Each row is a point. To make a cloud, some directions were put in groups of two or more. Within a group, all points are equally far from the middle, so they leave a hole (a ring in 2 directions, a hollow ball in 3). The other directions are filled evenly. Then the cloud was stretched, turned, moved and blurred a little. How many holes are there, and how many directions does each take, smallest first?

Cloud (22 x 3):
[[ 34  -6 -16]
 [ 61  12  -2]
 [-11  69 -15]
 [-19  66  -8]
 [-58  20  11]
 [-11   5  44]
 [-45  43 -20]
 [-42  46  -5]
 [-22  45 -37]
 [ 18  11  51]
 [ -8 -33  31]
 [ -2  18 -46]
 [ 10  35  51]
 [-29  56 -16]
 [  8  67  41]
 [  4  15 -44]
 [-38  39 -36]
 [ 49   5  -9]
 [ 31  47 -34]
 [ 47  -7  14]
 [ 12  38 -40]
 [  9 -19  37]]
Holes: 1 (2)

Cloud:
[[ 29 -19  48 -16]
 [-37  22  40 -12]
 [ 18 -18 -67  29]
 [ 26  -3 -40  25]
 [ 34  17 -10 -43]
 [ -3  28 -62 -11]
 [-52 -60  11 -28]
 [ 18  29 -74  33]
 [ 13 -37  14 -43]
 [-23 -23  22  31]
 [  6  75 -31   3]
 [-24  34 -30   3]
 [-40  -7 -15 -45]
 [-11  79  -3 -21]
 [ 50 -11  47 -37]
 [-13 -18  -5  12]
 [ 15  50 -23 -29]
 [-39 -33   1 -71]
 [ 49 -37   0  26]
 [ 48  25   8 -18]
 [ 10 -45 -38  46]
 [  1 -49   8  44]
 [ 68  24 -13   5]
 [  6  -5  34 -33]
 [ 65   9  38  19]
 [ -5 -52  14  14]
 [-27 -40  59 -15]
 [-50  56 -23 -42]
 [ 55 -12  19  35]
 [-19  36  43 -14]
 [ 23 -16  21  22]]
Holes: 0

Cloud, 46 rows:
[[ -7  49  44 -85   9  -6]
 [ 27   1 -12   0 -29  37]
 [ 55  52 -56 -24 -10  20]
 [ 30  45  13 -38  46  31]
 [ 48  -2  29 -48  23 -54]
 [ 25  50 -34 -27  24  51]
 [-70  24 -10  15  -1   9]
 [ 63   7  -8  -1  10 -27]
 [ -1  28 -57 -40 -29  -4]
 [ 23 -15  20   0   2  -6]
 [ 26  19 -51  53  28 -16]
 [-21  13 -27 -33  12 -59]
 [  5  48  34 -13   7  -1]
 [-61  12 -60   0  13  22]
 [-56   7 -34  23  30   9]
 [ 16  16 -63 -22 -12  29]
 [-25 -17  -9 -15  47   9]
 [ 35  14 -61 -12 -14  -8]
 [ 38  39  46 -29  19   1]
 [-35 -37 -27  52 -17  45]
 [-13  37 -39  20  40  44]
 [ 22 -18  14 -85 -26 -81]
 [ 10  39  56 -46 -25 -35]
 [-18 -50 -10  20 -29   8]
 [ 16 -30 -32  21  -6  65]
 [-38  29 -67  26 -11  60]
 [ 26  -1 -34 -60  16 -45]
 [ 57 -43 -20 -18  -5 -11]
 [-39  18 -32 -20 -35  37]
 [ -1 -47  -8  37  25  41]
 [ 45  -7 -26 -73 -10  17]
 [  2   2 -28  22 -43 -22]
 [ 10 -16 -21   4 -20  50]
 [-35 -11 -52  21  51  28]
 [ 32   0  21 -21   9  42]
 [-36 -25 -94  31 -41  -5]
 [-28  -5 -33  46  15  66]
 [-55  10 -71 -11 -23  25]
 [  8  26 -22 -28  18  51]
 [ 31 -16 -94  42   6  15]
 [-38   3 -35  -1  10 -51]
 [-13 -16 -42  31 -52  -2]
 [  7  14  24 -15  12  29]
 [-17 -10 -57 -19  41  -2]
 [ 29 -25 -10 -29  24 -52]
 [ 14  71 -59 -29  -5   0]]
Holes: 1 (3)

Cloud, 92 rows:
[[ -1 -47 -51 -34   8 -17  23 -21  15]
 [  4  60  -3  37  18 -44 -18   8 -32]
 [ 24 -45 -70 -16  11 -18  21 -16   6]
 [ -8 -17  59   5 -26  15  -5 -27  45]
 [ 46 -21 -58  31 -42 -20  40  11  24]
 [ 51  42  14  95 -33   2  26  -5   2]
 [ 10  23  16 -21  29 -22 -49  41 -39]
 [  9 -16   9  58 -35  -8  58 -46  42]
 [ -9  33  34 -34   0  49 -17   8 -47]
 [-59 -25   0   9   9 -24 -55  -3 -19]
 [ -1  16  32  63   3  21 -39 -29 -16]
 [-53 -53  41 -12  18 -41 -37 -31  -4]
 [-12  18  33  55 -34 -49  31  23 -27]
 [ 14  61   2 -25 -21   1  28   0 -65]
 [ 30  19  53  38  -3  32 -56  38  12]
 [-49  18 -39  18  -9   2   3 -19 -37]
 [-10   7  25  15  11  45 -71  39  12]
 [ 62 -38  18  29 -24  10  18 -58  16]
 [-86   7  19 -33  22  10   9 -11 -40]
 [-16  -1   0 -27   0 -26  17  -4 -65]
 [ 33 -35   0  26 -36  15 -25 -38   3]
 [-19  18  24   2  19  15  14   0 -55]
 [-54 -35  52  34 -26  52 -20  36  -5]
 [ 29  14 -41  16   9 -22  18 -47  31]
 [ 33 -10  35  10 -35   4 -52  39   4]
 [ 13 -12  22  -6   7 -82  21 -13  14]
 [ 43  29  23  16 -41  -5  78  17  29]
 [-40  -5  12 -11  44  56  -6   2 -50]
 [ 25  -5  82  48 -18  26 -14  33  76]
 [ 26 -34  -6 -16 -59 -13  22 -22   6]
 [ 11 -53  15  32 -51  38  -2 -17  12]
 [-65  -2 -11 -58  50   4  24  15 -10]
 [ -1 -20 -44 -59  44  54  36 -28 -17]
 [-37   2   2  44  39   0   8  37  -2]
 [ 23   1   3   2  64  52  19  -3   3]
 [-20 -24  -4 -54  28  -7 -13  34 -34]
 [-27 -16 -25 -37  72  33  -7  15   5]
 [ -6  60 -19 -16  22   6   2  26 -62]
 [ -9  -8 -12  34  41  17  48 -18   0]
 [-38   7 -60 -27  48 -45  -3  10 -23]
 [-29 -25 -23 -58  13  18  35   8 -69]
 [-30 -41 -19  -1  61 -13 -45 -10  16]
 [-13  43 -75 -31  28  22  50  36 -88]
 [ 42   5 -11  57  19 -31  44 -30  33]
 [ 28  21 -17 -24   6  -1  52 -10  21]
 [-15  -8  45  33 -48 -14 -11  -4  25]
 [ 25 -62  -3 -16  -8 -14  39 -46 -13]
 [-13 -41  22 -60  21   9 -10  37 -33]
 [ 26  21  50  81 -43  -5  34   2  47]
 [-31  24  11 -33   9 -17  29   8 -57]
 [-48  28  14  20  16  10 -51  40  14]
 [-33 -29  -1 -35  44  21   8   9  39]
 [-45 -25  38  20 -20  35 -25  62  -8]
 [  6 -26  -5  -2  55   6 -13 -12  18]
 [-10 -44 -10 -38  16  41  39 -70  -3]
 [-46 -39  26  29 -23  57 -35  24   0]
 [ 45  29  -2  51 -16  40  -4  36 -38]
 [-50  24 -19  -8 -14 -24 -12  -1 -16]
 [  6   8  56 -18 -18  24 -44  40  23]
 [ 47 -67  19  18  17   8 -14   9  22]
 [-28 -44 -48 -54   8 -40  24  13 -24]
 [  1 -25 -18  57  22  41  10  25 -46]
 [ 28  -4  19  31  34 -22  -8  14  71]
 [-36   6  50 -18  15 -29  48  51  13]
 [  9  43  60  17 -29  14  16  14   8]
 [-36 -27  20 -31   4  29 -60  39 -33]
 [ -8  10 -32 -15  52  34  53  14   5]
 [ -4  -2  35  37  41  15 -17   7 -22]
 [-57  27   1  -1  38  15 -38  61  -8]
 [  5  -4 -26  43  -5  36 -30 -40  -3]
 [ 28  -8  -1  54  17 -47  23  36   6]
 [-30 -23 -23 -26 -18  27 -22  62 -44]
 [  2 -30  91  71   2 -14 -20  11  -2]
 [ 23 -11 -19 -42  -2 -33  18  -9  30]
 [ 31   8  35  59  14 -24  31  49  -5]
 [-12  -6   2  32   7  77 -22  58 -39]
 [  8  23  -8   5  19 -17  15  15  67]
 [ 20  56  35  11  20  12  24  61 -47]
 [ 49 -10  11   4 -22   9 -23 -37   6]
 [-13 -46  46  45  20  -7   9 -19   9]
 [-20 -79   5  -1   7  20  19  38  19]
 [ -3 -22  66   0  18 -10  35 -20  20]
 [  7 -21  12  34 -59 -17  23  15  43]
 [-27  24  25  12 -28  13  18  -6  17]
 [-44 -42  -7 -67  25   0  22 -20  17]
 [-46   3 -33 -54   8  13  49 -32  29]
 [-59  37  10 -21   4  -6   7  64 -21]
 [-22  35 -20  26  -2 -31   9  50 -29]
 [-28 -10   2  -6  -8  46 -44  18   1]
 [  9   8 -82 -15  35 -22  57 -23 -51]
 [ 58   6  34  26   1 -21  65 -28  14]
 [ 17  -2  29  22 -15 -44  67 -35  44]]
Holes: 1 (2)
